Each row of a before or after table is a point. One or more steps were done to the points. Then noise was added and the rows were shuffled. The steps act on how far a point lies along the listed directions, d1 being the first. Write out the steps. A step turns or swaps two directions, mirrors them in a line or flattens them onto one, adds a multiple of one to another, or multiplies one. Angles are multiples of 10 degrees, from the lower direction toward the higher: turns from -170 to 170, lines from 10 to 170 but not 90. Use the fewest steps. Two steps may share a direction if one is a turn and the other turns, adds or multiplies; they go together, in the order done. Otherwise the lowest direction goes first.
In the rows, 128 means zero.

Directions:
(1): [115  76 154]
(2): [ 70 142 127]
Before (8 x 3):
[[ 91  85 135]
 [180 132 135]
 [ 98 162 106]
 [105  89 146]
 [112 169 100]
 [ 77 159  98]
 [ 61 100 157]
 [113 190 132]]
After (8 x 3):
[[ 46 131 141]
 [125 173 107]
 [139 172  93]
 [ 89 105 140]
 [141 191 129]
 [108 176  90]
 [ 77 105 127]
 [175 111 144]]
Steps: turn d1 and d2 by 30 degrees

Directions:
(1): [149 117 204 169 107 136  95 108 152]
(2): [180 179 101 138 127 128 128 150 190]
Before (13 x 9):
[[119 138 137 128 130 137 121 124 141]
 [ 74 104  83  81 146 130 157 123  58]
 [ 97  88 153 120 123 118 135 134  86]
 [134 137 121 132 140 123 127 127 133]
 [107 119  84  86 144 121 146 121  91]
 [102 118 148 105 126 136 125 106 105]
 [133 122 115 133 141 137 117 133 122]
 [149 140 145 136 120 138 118 129 146]
 [ 91  98 117 100 136 113 140 114  71]
 [116 141  32  87 128 100 159 168 102]
 [117 128 153 118 123 143 107 126 102]
 [100 123  84  96 150 127 144 145  93]
 [156 168  87 124 130 114 142 136 186]]
After (13 x 9):
[[101 109 103  99 139 112 145 121  82]
 [122 131 154 123 121 144 106 128 106]
 [143 157  88 117 132 112 145 132 170]
 [ 80 120  58  73 152 128 166 132  66]
 [131 136 120 133 139 122 128 127 129]
 [148 135 151 141 120 139 114 125 142]
 [107  97 146 122 124 118 134 138  98]
 [100 128  65  87 154 125 151 150  96]
 [118 138 140 130 131 137 121 124 140]
 [134 121 114 132 141 136 116 136 121]
 [108 127  66  78 148 120 153 127  94]
 [109 125 146 106 126 136 126 109 114]
 [106 144   8  75 136  97 171 173  92]]
Steps: multiply d1 by 1.3; multiply d2 by 0.7

Directions:
(1): [154 121 154 126 131 123 146 111  76 148 167 197 126 108 192  69  90 120]
(2): [110  78 164 141 148 105  96 109  53 133 116  63 145 132 149 166 105  88]
(3): [142 130 199 128 139  88  75 123 170  59 102 135  91 106 112  90 109 114]
(4): [201  95  63 106 114  91  99  97 104 147 107 114 107 144  84  97 100 154]
(5): [134 113 177  91 158 117 114 208 115 192  93 166 117 162 104 141 136 148]
Before (11 x 18):
[[127 102  98 102 149  97  84 144 105 162  83  60 142 171  60 208 141 116]
 [ 92 177 174 156 105 122 115 120 199  54 123 133 103  93 148 108 122  95]
 [100  84 190 122 171  97  98 153 101 185 100 101 118 142 124 172 124  93]
 [164 119 186  93 122  73  84 152 171 128 118 181  81 123  96  66 124 182]
 [147 149 139 138 114 130 158  96 155  85 139 157 114 111 136  68 120 114]
 [118 110 134 126 144 121  97 135  87 154 119  95 141 132 141 131 120 110]
 [ 74 177  79 149 103 171 186 121 185 128 166 132 155 114 156 182 166 117]
 [125  74  69 142 114 114 142  61  33 148 148  84 134 133 187 111 122  80]
 [145  97 163 120 146  98  80  89 142  71  89  72 119 112 123  93 100  94]
 [126 170 141 148 106 149 121 138 207  82 105 107 116 128  81 111 173 126]
 [180  95  84  88 117 130 128 133  61 242 157 147 140 165 132 125 126 143]]
After (11 x 18):
[[114 154 153 123 136 138 153 166 185 115  97 134 118 144  85 131 165 127]
 [ 93 116 198 131 158 125  99 119 157  69  97  76 136 109 139 123 123  81]
 [116 156  19 134  94 159 178 110 164 161 153 115 151 137 125 177 157 138]
 [117 181 127 169  98 169 158 105 179  80 152 124 131 106 140  90 159 110]
 [128  58  96 108 133  83  86 131  84 151  64  44 104 173  85 155 149 106]
 [218  86 112  80 118  91  84 120  83 204 131 145 109 158 100  87 101 142]
 [ 49 186 157 157 108 157 148 162 191 104 127 122 133 115 150 162 158 102]
 [111  89 172 145 153 105 126  96  68 167 154 126 128 111 189 130  93  77]
 [122 110 134 130 142 116  95 125  86 147 124 102 137 127 147 117 113 108]
 [163 109 104 140 126  88 101  36  67  92 162 107 141  99 164 101  74  78]
 [118 140 225 116 126 102 109 151 176 107 151 202 100 103 148  69 132 159]]
Steps: mirror d1 and d5 in the line at 50 degrees; turn d3 and d4 by -50 degrees

Directions:
(1): [108 117 103  92 167  75 181 134  99  76 108 152  85 151 140 194 134 107
 159 141 137  83 141 109 158  76  90 125 151 123 168  57]
(2): [110 130 124 122 171 122 156 100 148 140 152  98  81 123 155  54 106 138
 124  94 182 146  35 126 167 119  97 195 153 145 166 144]
(3): [107 149 129 129 136  85 224 148 135 104 181 179 147  91  58 104 134 156
 136 152 154 166 137  98 137 156 176 153 128 107  73 113]
(4): [129  98 147  92 157 112 144  95 137 231 113  85 107 151 133 144 130 144
 140 136 128 168 132 116  88 135 202 130 100  77 165  61]
(5): [122 198 157 139  98 180 187  78 157  97 133  87  88 139 113 131 129 122
  73 154 142 185 148 141 130 115  85  57 102 135 149 100]
(6): [142 135 112 129  91  96  83 208 149 118 139 156  82  99 126 118 123 130
 119 158 161 163  68 157  84  57 153  75 152  79 150 128]
Before (12 x 32):
[[125 149 139 118  84 162 168 126 138  91 120 146 134 139 119 210 161 104
  111 180 102 131 213 141 116 118  89  69  97 110 125  96]
 [130 125 125 115 132 173 117  89 136 174 108  67  74 144 161 120 145 117
   92 106 135 120 108 142 116 104 120  93 126 130 187 106]
 [138 118 139 157 130 127  85 107 131 217 115  98 127 135 153  68 130 134
  107  88 108 169  87 134 105 150 144 154 119 125 148 155]
 [118 187 147 145  63 203 133 126 148  86 140 114 146 124 117 135 144 113
   61 138 114 154 179 167 102 130  96  60  97 161 131 157]
 [159 107 125 116 110 120  74 176 155 206 133 117  98 115 143  58 127 164
  128 118 153 178  46 158  93 100 151 144 129 114 163 143]
 [124 172 151 149  94 167 190 107 120  82 138 142 131 122  85 124 142 132
   99 159 123 164 174 126 121 147 126  63  84 126  97 125]
 [136 129 147 158 130 192 126  57  99 135 122 158 198 138 118 135 130 138
  112  98 107 103 216  99 162 220 119 169  87 191  60 146]
 [117  92 143 116 131 145 148  99 112 144  98 130 148 160 130 214 176 111
  144 152  97  92 203 125 121 145 126  97 101 116 143  63]
 [135  70  95 110 181  83  80 165 115 165 109 161 103  83 152  75 122 134
  178  75 169 112  37 110 151 114 145 216 158 108 153 188]
 [130 114 146 140 140 147 120 150 178 200 178 108 136  96 102  23  97 153
  107 128 176 200  63 130 107 170 182 195 123  87 110 176]
 [129 128 109 127 127 146 111 182 145 148 186 155 152  56 111  36 120 174
   98 132 159 168  29 170 110 132 172 189 141 108 106 196]
 [126 122 104 111 149 142 185 112 136 133 144  89  90 148 118 120 150 125
  131 116 124 123 141 107 167 119 110 158 140 142 168 114]]
After (12 x 32):
[[100  84 113  68 208  53 207 157 136 157 140 130  53 140 123 133 105 127
  160 155 197 151  78  99 132  82 154 182 150  52 192  35]
 [140 110 155 155  77 184  78 132 145 167 124 126 173 125 119 148 169 127
  110 151 102 140 168 155  84 163 155  77  95 112 109 140]
 [125 172 144 141  94 149 189 127 121  77 139 152 114 120  87 133 143 130
  102 168 133 168 162 128 111 121 131  50  89 110 112 111]
 [142 134 114 139 110 169 137 135 159 146 162  88 106 121 111  74 146 136
  109 114 127 154 117 128 140 132 130 145 135 141 144 166]
 [126  84 113  68 191  80 172 114 107 176  96 111  80 168 156 142 139 142
  172 112 139 108 108 112 154  98 102 183 129 136 200  49]
 [122 105 116 114 161  59 123 133 112 193  95 119  65 153 166 131 135 119
  136 115 129 151  81 124 109  76 136 134 141  90 205  68]
 [163 137 120 150  65 127  45 205 141 133 140 207 103  86 115 119 120 143
  101 157 170 178 102 152  70  82 178  70 128  87 110 130]
 [107 177 132 120  85 165 157 142 137  71 129 128 107 134 123 175 147 103
   80 152 126 143 175 160 103  88  91  48 110 139 165 104]
 [128 125 125 114 135 175 122  82 134 175 105  65  78 147 161 123 147 118
   92 103 132 115 113 141 119 110 118  98 124 134 186 107]
 [135 158 152 142  62 196 138 121 152 106 133 138 164 124 113 171 157 114
   94 169  95 147 212 150 108 151  97  74  88 123  96 146]
 [125  66  97 103 204  88 114 131 100 160 100 151 114 103 155  91 128 131
  187  63 156  89  66  94 177 134 127 239 152 129 152 175]
 [ 94  98  86  62 210  73 214 147  97 108 144 166  99 110 131 144 131 146
  151 143 159 102  75 126 160  86 130 206 156 104 170  66]]
Steps: add -0.5 times d1 to d4; turn d1 and d6 by -140 degrees
